Rows are points. The points of each table are mixes of a few directions, plus a little noise. Count the directions of each table, and those that both share. Where both have some left over, give the other angles between the two spaces (their principal angles), to ten degrees, smallest first.
(in the rows, 100 means zero)

First:
array([[150,  34],
       [ 90, 114],
       [ 56, 158],
       [105,  94]])
Second (6 x 2):
array([[117,  77],
       [122,  71],
       [149,  35],
       [ 56, 158],
       [ 59, 154],
       [ 95, 105]])
Directions: first 1, second 1, shared 1

First, 7 rows:
array([[ 81, 103, 148,  93,  89, 109],
       [154, 152,  38, 119, 139,  40],
       [126,  77, 115, 114, 120, 103],
       [ 82,  96,  15,  88,  81, 107],
       [ 90,  80, 124,  98,  94, 118],
       [116,  88,  72, 107, 110,  99],
       [ 50, 102, 189,  82,  68, 125]])
Second:
array([[100, 162, 107,  87, 127, 151],
       [ 93, 106, 103, 106, 101, 115],
       [ 92,   5,  78, 115,  75,  34],
       [ 93,  72,  85, 100, 106,  88],
       [ 76, 101,  83, 101, 130, 135],
       [ 84, 127, 119, 119,  95, 142],
       [103,  46, 101, 116,  66,  51],
       [159, 181, 125,  57,  99,  84]])
Directions: first 3, second 3, shared 0; angles 40, 50, 80

First, 10 rows:
array([[ 38, 104, 105,  84,  97,  61, 107,  95, 142,  86, 106],
       [167,  91,  86, 116, 107, 148,  94, 110,  43, 119,  87],
       [119,  91,  85, 102, 106, 120, 101, 108,  70, 109,  89],
       [ 49,  74,  52,  74, 118, 100, 118, 121,  67, 105,  69],
       [146, 117, 131, 121,  88, 107,  87,  87, 114,  99, 120],
       [118, 115, 127, 112,  90,  93,  91,  87, 125,  95, 118],
       [ 90, 117, 130, 105,  88,  75,  94,  85, 145,  88, 121],
       [ 68,  70,  44,  78, 121, 115, 117, 126,  47, 112,  64],
       [ 45, 108, 113,  87,  94,  60, 105,  91, 148,  85, 111],
       [160, 114, 126, 123,  91, 119,  86,  90,  99, 104, 115]])
Second:
array([[ 59,  75,  90,  96, 104,  81, 119, 106, 115, 102,  78],
       [ 84,  99,  80,  90, 112, 102, 102, 110,  75, 100,  88],
       [174, 108, 160, 135,  66, 107,  88,  72, 155, 105, 138],
       [144,  69, 104, 101,  68, 127, 108,  88, 126, 121, 123],
       [139, 109, 119, 133, 111, 109,  93, 102,  79, 101,  82],
       [  5, 138,  81,  52, 113,  57,  91, 101, 111,  69, 119],
       [ 83, 113,  82,  89, 117, 100,  95, 110,  69,  94,  91],
       [113,  89,  84, 104, 109, 117, 103, 110,  69, 109,  82]])
Directions: first 2, second 4, shared 2

First, 11 rows:
array([[112,  89, 105,  96, 147,  90, 139,  97, 111,  99,  48,  53, 120,
         79, 108, 113,  84,  78],
       [ 59,  82, 106,  59, 181,  81, 150, 105,  90, 106, 102,  49, 139,
         56,  87, 123,  73, 112],
       [157, 100, 101, 132,  94, 103, 111,  90, 125,  93,  22,  80,  94,
        111, 122,  97, 102,  56],
       [ 89, 106,  97, 100,  72, 106,  77, 103,  92, 101, 136, 128,  89,
        111,  95,  93, 110, 116],
       [107, 119,  92, 122,  15, 118,  39, 101,  94,  97, 151, 170,  61,
        141,  99,  76, 129, 117],
       [117, 113,  95, 124,  38, 114,  58,  99, 102,  97, 119, 146,  71,
        132, 105,  82, 121, 102],
       [169, 110,  96, 149,  47, 115,  79,  89, 125,  91,  37, 114,  72,
        136, 125,  84, 118,  59],
       [ 52,  83, 106,  56, 177,  81, 145, 107,  86, 107, 115,  55, 138,
         56,  83, 122,  74, 118],
       [ 42,  89, 103,  56, 152,  86, 124, 110,  79, 108, 147,  81, 127,
         66,  78, 115,  83, 132],
       [ 69, 105,  96,  88,  80, 103,  78, 106,  84, 103, 159, 131,  93,
        105,  86,  95, 106, 130],
       [127, 101, 101, 116,  94, 102, 103,  95, 112,  97,  63,  92,  96,
        107, 111,  97, 102,  79]])
Second, 8 rows:
array([[ 20,  81, 107,  35, 195,  77, 150, 112,  74, 111, 149,  54, 148,
         43,  71, 128,  69, 139],
       [ 68,  92, 103,  74, 138,  91, 120, 105,  90, 105, 120,  81, 119,
         77,  89, 111,  87, 115],
       [142, 111,  96, 135,  50, 113,  74,  93, 114,  94,  74, 124,  74,
        130, 115,  85, 117,  80],
       [144, 111,  97, 136,  48, 114,  73,  94, 114,  94,  73, 125,  74,
        131, 115,  85, 117,  79],
       [103, 101,  99, 102,  96, 101,  97,  99, 101, 100,  98, 102,  98,
        103, 101,  99, 101,  99],
       [ 52,  89, 104,  61, 157,  86, 130, 107,  85, 107, 129,  73, 129,
         66,  83, 117,  81, 122],
       [ 97,  99, 101,  97, 105,  99, 103, 100,  99, 100, 102,  98, 102,
         97,  98, 101,  99, 102],
       [174, 119,  94, 161,  12, 123,  54,  89, 125,  89,  55, 143,  55,
        153, 127,  74, 130,  64]])
Directions: first 2, second 1, shared 1

First, 9 rows:
array([[112, 123,  98, 103, 103, 138,  73, 114, 113, 103,  87, 122, 119,
         91,  76, 126, 109, 114,  84, 125,  90, 107,  69, 110],
       [ 79, 116, 111,  98,  73,  85, 155,  79, 115,  74,  58,  95,  59,
        119, 141,  78, 118,  63, 127,  86, 102,  76, 113, 109],
       [100,  69,  85,  62,  65,  99,  68, 119,  92, 131, 100,  77,  89,
         78, 109, 111, 129, 118,  79, 123, 108,  83, 105,  60],
       [ 81,  88,  98,  97,  86,  66, 138,  83,  81,  88,  93,  91,  72,
        105, 127,  80, 103,  76, 121,  81, 107,  81, 113,  92],
       [ 82, 107,  95,  84,  55,  90, 130,  91,  96,  97,  67, 100,  65,
         91, 134,  94, 134,  78, 112, 104, 104,  67,  95,  86],
       [119, 120, 127, 128, 137, 113, 102,  94, 147,  99, 123,  93, 130,
        127,  94,  81,  69, 109, 100,  78,  99, 138, 133, 133],
       [ 87,  86,  73,  79,  59,  85, 102, 100,  54, 117,  99, 108,  81,
         62, 111, 109, 129,  96,  97, 113, 106,  67,  74,  64],
       [109,  74, 102, 111, 169, 109,  58, 120,  89,  75, 109,  97, 122,
        128,  45, 122,  56, 118,  93, 108,  88, 132,  94, 121],
       [131, 117, 109, 140, 154, 117,  75, 100, 113, 117, 163, 116, 163,
         98,  63,  97,  54, 128,  87,  84,  97, 150, 105, 125]])
Second:
array([[ 60,  85, 105,  90, 122, 145,  72, 183, 118,  98,  97, 111,  89,
        114,  41,  82, 195, 185,  76, 147, 112,  61,  50,  45],
       [ 91, 110, 115, 126, 116,  86, 167,  55, 103,  87, 143,  96,  94,
        120, 123,  67,  67,  79, 129,  46, 120, 108, 112, 109],
       [113, 104,  98, 100,  93,  91, 110,  69,  96, 100, 104,  95, 102,
         97, 120, 110,  66,  73, 108,  83,  98, 114, 113, 116],
       [131,  87,  79,  52,  65, 134,  46,  85,  96, 115,  70,  84,  98,
         80, 106, 176,  73,  79,  76, 132,  89, 114,  83, 102],
       [101,  93,  97,  84,  96, 128,  99,  89, 106, 101, 108,  92,  92,
        105,  99, 121,  93, 101,  94, 101, 111, 101,  80,  89],
       [100, 110, 102, 121, 105,  61,  96, 119,  92, 100,  85, 113, 113,
         91, 100,  72, 112, 100, 105, 103,  83,  97, 128, 116],
       [ 85, 104, 111, 118, 117,  94, 134,  96, 104,  91, 122, 103,  96,
        114, 101,  70, 104, 106, 113,  78, 112,  95, 101,  96],
       [120, 107,  93, 107,  87,  61,  75, 104,  86, 107,  69, 107, 116,
         78, 112, 103,  89,  79,  99, 110,  74, 109, 132, 128]])
Directions: first 5, second 3, shared 1; angles 90, 90

First (11 x 32):
array([[123, 102, 114, 123, 109,  81, 104, 114, 106,  84,  63, 117, 125,
         86, 146,  99,  86,  89, 152,  65,  96, 106, 125, 109,  96, 105,
         88, 130, 107,  78,  73, 110],
       [112, 107, 121, 104,  98,  96,  81, 114, 111,  73,  76, 107,  98,
        123,  70, 102, 111, 117,  63, 140, 105,  56,  77, 122, 119, 129,
         72, 112,  95, 137, 118,  83],
       [ 93,  85,  86, 106,  93,  87, 101, 108, 106, 102, 111, 113, 104,
         83,  99, 113,  92, 101, 123, 116, 112, 120, 111, 102, 101,  97,
         89, 124,  96,  79, 110,  92],
       [112,  87, 105, 100,  87, 105,  90, 117, 118,  81,  70, 115, 134,
        104, 128,  95, 112,  99, 120,  87,  95,  93,  86, 115, 114, 105,
         54, 114, 101,  92,  71,  99],
       [106, 120, 110, 120, 123,  77, 110,  94,  85, 103, 102,  97,  77,
         90,  91, 107,  77,  98, 106, 101, 106, 101, 131,  95,  84, 107,
        140, 112, 103, 103, 122, 104],
       [ 83, 120,  91,  75, 114, 133, 120,  59,  70, 139, 136,  58,  72,
        107, 101,  80, 102,  85,  70,  54,  79, 115, 101,  64,  76,  70,
        169,  29, 108, 108,  88, 126],
       [ 81,  84,  76,  94,  90,  97, 103,  99, 101, 115, 132, 103,  93,
         86,  85, 112,  97, 103, 107, 122, 112, 125, 104,  94,  98,  89,
        100, 107,  94,  82, 118,  91],
       [127, 122, 136, 111, 111,  98,  88, 109, 105,  70,  52, 101, 107,
        125, 103,  90, 107, 105,  79,  95,  90,  53,  88, 118, 110, 127,
         87, 102, 104, 135,  90, 101],
       [ 74,  93,  72,  81,  97, 116, 115,  77,  86, 135, 148,  82,  83,
         88,  94,  99,  99,  93,  96,  90,  99, 135, 104,  74,  86,  71,
        134,  68,  99,  83, 104, 108],
       [ 91,  99,  98,  91,  94, 105,  90, 100, 103,  98, 112,  97,  86,
        112,  64, 104, 110, 113,  64, 138, 106,  84,  80, 105, 109, 108,
         93,  95,  93, 121, 124,  86],
       [ 98,  82,  90,  94,  86, 106,  98, 108, 111,  98,  97, 109, 121,
         95, 119,  99, 107,  97, 120,  92,  99, 113,  93, 103, 107,  92,
         73, 106,  99,  82,  82, 100]])
Second (8 x 32):
array([[115, 108,  98, 130,  96, 127,  95,  98,  79,  97,  85,  95,  88,
         92, 114,  99,  84, 104, 107, 116, 110,  95, 123,  85,  85, 123,
         89,  99, 110,  70,  95,  61],
       [115, 110,  98,  94, 109,  77, 115,  87, 121, 101, 103, 107,  83,
         98,  76,  85, 103,  94,  86,  88,  99,  91,  97, 102, 109, 110,
        146, 106,  85, 118, 117, 131],
       [108, 118,  95,  97, 111,  76, 116,  84, 106, 111, 124, 101,  62,
         92,  51,  93,  95,  99,  71, 110, 106,  97, 101,  93, 100, 112,
        166, 102,  83, 123, 139, 118],
       [101, 101, 135,  92,  79, 121,  80, 145,  67,  92,  78, 103, 182,
        101, 169, 108, 115,  80, 140,  34,  61, 128,  59,  95,  91,  65,
         43,  70, 124, 109,   5,  92],
       [ 65,  74,  94,  81,  97, 100,  88, 108, 106, 101, 111,  96, 119,
        114, 108, 119, 109, 109, 106, 116, 103, 107,  93, 116, 109,  73,
         53, 103, 105,  98, 103, 100],
       [ 96,  90,  93,  96, 103,  97, 101,  94, 116,  96,  95, 101,  96,
        106, 100,  98, 102, 104, 101, 107, 106,  92, 106, 110, 109, 102,
         90, 110,  97,  93, 110, 107],
       [109,  97,  96, 104, 103, 100, 103,  93, 114,  94,  87, 103,  95,
        102, 104,  92, 100, 101, 102,  99, 104,  90, 108, 105, 105, 110,
         99, 109,  97,  91, 104, 105],
       [ 92, 102,  92, 106, 103, 101, 101,  92,  91, 108, 117,  94,  76,
         97,  77, 107,  91, 108,  87, 129, 112, 100, 111,  94,  94, 106,
        113, 101,  98,  97, 127,  86]])
Directions: first 4, second 4, shared 1; angles 40, 60, 80
